Rows are points. Each copy is the shape, with its points in the same order, stretched, turned, moved and blurred by noise. Some copies are also mirrored. Which?

Shape, 8 rows:
array([[-0.009, -0.027, -0.006],
       [ 0.005, -0.004,  0.004],
       [-0.011,  0.061, -0.009],
       [ 0.001, -0.025,  0.067],
       [ 0.016,  0.003,  0.045],
       [ 0.004, -0.010,  0.005],
       [-0.014,  0.039,  0.018],
       [ 0.007, -0.003,  0.009]])
Copy 1:
array([[ 0.008, -0.013, -0.034],
       [-0.012, -0.011, -0.005],
       [-0.025,  0.052,  0.064],
       [-0.043, -0.023, -0.071],
       [-0.046, -0.020, -0.015],
       [-0.009, -0.015, -0.011],
       [-0.033,  0.038,  0.020],
       [-0.020, -0.012, -0.008]])
Copy 1 is: only turned
Copy 2:
array([[ 0.018,  0.024,  0.023],
       [-0.014,  0.020,  0.005],
       [-0.017,  0.004, -0.074],
       [-0.037,  0.073,  0.015],
       [-0.051,  0.045, -0.008],
       [-0.008,  0.021,  0.006],
       [-0.022,  0.033, -0.054],
       [-0.010,  0.021, -0.003]])
Copy 2 is: mirrored
Copy 3, 8 rows:
array([[ 0.015, -0.002,  0.030],
       [ 0.020,  0.007,  0.006],
       [-0.027,  0.022, -0.078],
       [ 0.040,  0.071,  0.068],
       [ 0.038,  0.048,  0.017],
       [ 0.023,  0.008,  0.013],
       [-0.015,  0.045, -0.035],
       [ 0.025,  0.012,  0.006]])
Copy 3 is: only turned

Shape:
array([[ 0.008, -0.007, -0.005,  0.045],
       [ 0.036, -0.039,  0.001,  0.016],
       [-0.009,  0.032,  0.033, -0.037],
       [-0.007, -0.058, -0.025,  0.021],
       [ 0.004, -0.017, -0.014,  0.017],
       [-0.047, -0.009,  0.053,  0.015],
       [ 0.031, -0.005,  0.011, -0.014],
       [-0.010,  0.049,  0.051, -0.042]])
Copy 1, 8 rows:
array([[ 0.004, -0.020, -0.024, -0.057],
       [ 0.044, -0.019,  0.009, -0.036],
       [-0.006,  0.039,  0.025,  0.015],
       [ 0.063, -0.042, -0.022, -0.007],
       [ 0.025, -0.023, -0.007, -0.020],
       [ 0.007,  0.039, -0.036, -0.024],
       [ 0.025,  0.006,  0.030, -0.012],
       [-0.020,  0.058,  0.034,  0.012]])
Copy 1 is: only turned
Copy 2 (8 x 4):
array([[ 0.020, -0.030, -0.046,  0.026],
       [ 0.018,  0.019, -0.009,  0.014],
       [-0.026, -0.025,  0.017, -0.035],
       [ 0.051,  0.005, -0.004, -0.011],
       [ 0.018, -0.002, -0.027,  0.003],
       [ 0.034, -0.087,  0.033, -0.034],
       [-0.013,  0.021,  0.001, -0.009],
       [-0.037, -0.037,  0.029, -0.044]])
Copy 2 is: only turned
Copy 3:
array([[ 0.049,  0.014, -0.010,  0.017],
       [ 0.016, -0.030,  0.036,  0.034],
       [-0.002, -0.032, -0.053, -0.045],
       [ 0.003,  0.027,  0.050,  0.040],
       [ 0.019,  0.014, -0.002,  0.031],
       [ 0.003,  0.009,  0.012, -0.079],
       [ 0.008, -0.036, -0.005,  0.010],
       [ 0.003, -0.047, -0.063, -0.067]])
Copy 3 is: only turned

Shape:
array([[ 0.033, -0.031, -0.066,  0.022,  0.009,  0.008, -0.060,  0.017],
       [-0.029,  0.010,  0.002,  0.027,  0.013, -0.015, -0.002, -0.007],
       [-0.005, -0.030,  0.019,  0.041,  0.012,  0.008,  0.025, -0.036],
       [ 0.045, -0.003, -0.032, -0.007,  0.028, -0.045, -0.013,  0.060],
       [ 0.032, -0.021,  0.023,  0.002,  0.012,  0.028, -0.027,  0.016],
       [-0.081,  0.050,  0.007, -0.025,  0.037,  0.023,  0.017,  0.004],
       [ 0.018, -0.027, -0.034,  0.000,  0.025, -0.015, -0.058, -0.030],
       [-0.048,  0.006, -0.045, -0.044, -0.020, -0.006, -0.015, -0.006],
       [ 0.019,  0.001,  0.018,  0.003,  0.006, -0.021, -0.037, -0.022],
       [-0.050, -0.042,  0.042,  0.005,  0.010,  0.022, -0.051,  0.046],
       [-0.014,  0.037, -0.018, -0.001, -0.051, -0.037, -0.034, -0.054]])
Copy 1, 11 rows:
array([[-0.008, -0.075, -0.016,  0.040, -0.012,  0.050,  0.048, -0.016],
       [ 0.022,  0.004, -0.017, -0.006, -0.034, -0.013, -0.006, -0.001],
       [ 0.000, -0.025, -0.024, -0.006, -0.025, -0.031, -0.031, -0.005],
       [-0.038, -0.014, -0.009, -0.012, -0.023,  0.055,  0.031, -0.031],
       [-0.024, -0.050,  0.031, -0.014, -0.002,  0.000,  0.010, -0.001],
       [ 0.081,  0.033,  0.014, -0.022,  0.000,  0.016, -0.018,  0.005],
       [ 0.005, -0.054, -0.027,  0.002, -0.006, -0.008,  0.055, -0.038],
       [ 0.029,  0.015, -0.017,  0.027,  0.027,  0.004,  0.021, -0.009],
       [-0.014, -0.022,  0.007,  0.001, -0.035, -0.024,  0.024, -0.032],
       [-0.018, -0.035,  0.025, -0.043,  0.005, -0.046,  0.052,  0.056],
       [ 0.022,  0.025, -0.013,  0.053, -0.037, -0.016,  0.014, -0.041]])
Copy 1 is: mirrored
Copy 2 (11 x 8):
array([[ 0.034,  0.014, -0.072,  0.014,  0.013, -0.025, -0.019, -0.047],
       [ 0.009, -0.008, -0.011,  0.003,  0.044,  0.012,  0.016, -0.009],
       [-0.013,  0.006, -0.006,  0.018,  0.035,  0.008, -0.021,  0.027],
       [ 0.003, -0.005, -0.039,  0.012, -0.021,  0.045, -0.007, -0.050],
       [-0.001,  0.006, -0.052, -0.002, -0.016, -0.018,  0.005,  0.019],
       [ 0.047, -0.069,  0.006, -0.010,  0.050,  0.033,  0.047,  0.029],
       [ 0.015, -0.009, -0.071,  0.046,  0.030,  0.003, -0.010, -0.029],
       [ 0.019, -0.071, -0.006,  0.020,  0.019, -0.007,  0.013, -0.023],
       [-0.007,  0.000, -0.038,  0.032,  0.009, -0.001,  0.023, -0.006],
       [-0.015, -0.015, -0.078, -0.059,  0.036, -0.057,  0.012, -0.011],
       [ 0.005, -0.019,  0.012,  0.051,  0.019, -0.020,  0.047, -0.027]])
Copy 2 is: only turned
Copy 3, 11 rows:
array([[-0.049, -0.007, -0.023, -0.034, -0.023,  0.021,  0.042, -0.023],
       [ 0.016,  0.007, -0.015,  0.042, -0.005,  0.028, -0.007, -0.026],
       [ 0.007,  0.007,  0.015,  0.030, -0.054,  0.028, -0.020,  0.016],
       [ 0.017,  0.011, -0.056, -0.062,  0.017, -0.062,  0.023, -0.030],
       [ 0.012, -0.008, -0.002, -0.019, -0.005,  0.010,  0.037,  0.046],
       [ 0.064, -0.025,  0.017,  0.022,  0.043,  0.074, -0.011, -0.032],
       [-0.046,  0.044, -0.005, -0.005, -0.002,  0.045,  0.010, -0.016],
       [-0.016, -0.016, -0.004,  0.015,  0.048,  0.063, -0.048, -0.054],
       [-0.015,  0.036, -0.004,  0.027,  0.019,  0.006,  0.004,  0.007],
       [ 0.061, -0.013, -0.059,  0.047,  0.008,  0.096,  0.011,  0.044],
       [-0.062,  0.018,  0.009,  0.085,  0.050,  0.014, -0.042, -0.056]])
Copy 3 is: only turned
Copy 4 (11 x 8):
array([[ 0.001,  0.069,  0.016, -0.012, -0.054,  0.000,  0.038,  0.051],
       [ 0.026,  0.018, -0.030,  0.003,  0.011,  0.001,  0.008, -0.011],
       [ 0.050,  0.011,  0.000, -0.028,  0.013,  0.041, -0.011, -0.002],
       [-0.059,  0.016, -0.026,  0.033,  0.009,  0.002,  0.016,  0.024],
       [ 0.019, -0.011,  0.001, -0.038,  0.008,  0.021,  0.008,  0.028],
       [ 0.024, -0.034,  0.013,  0.027,  0.027, -0.033,  0.059, -0.071],
       [ 0.027,  0.064,  0.025, -0.027,  0.004, -0.018,  0.030,  0.036],
       [-0.010,  0.007,  0.024, -0.030, -0.001, -0.005,  0.041, -0.053],
       [ 0.025,  0.019, -0.015, -0.038,  0.023, -0.017, -0.008,  0.024],
       [ 0.027, -0.009, -0.041, -0.042,  0.007,  0.012,  0.053,  0.021],
       [ 0.004,  0.032, -0.009, -0.044, -0.002, -0.027, -0.018, -0.020]])
Copy 4 is: mirrored
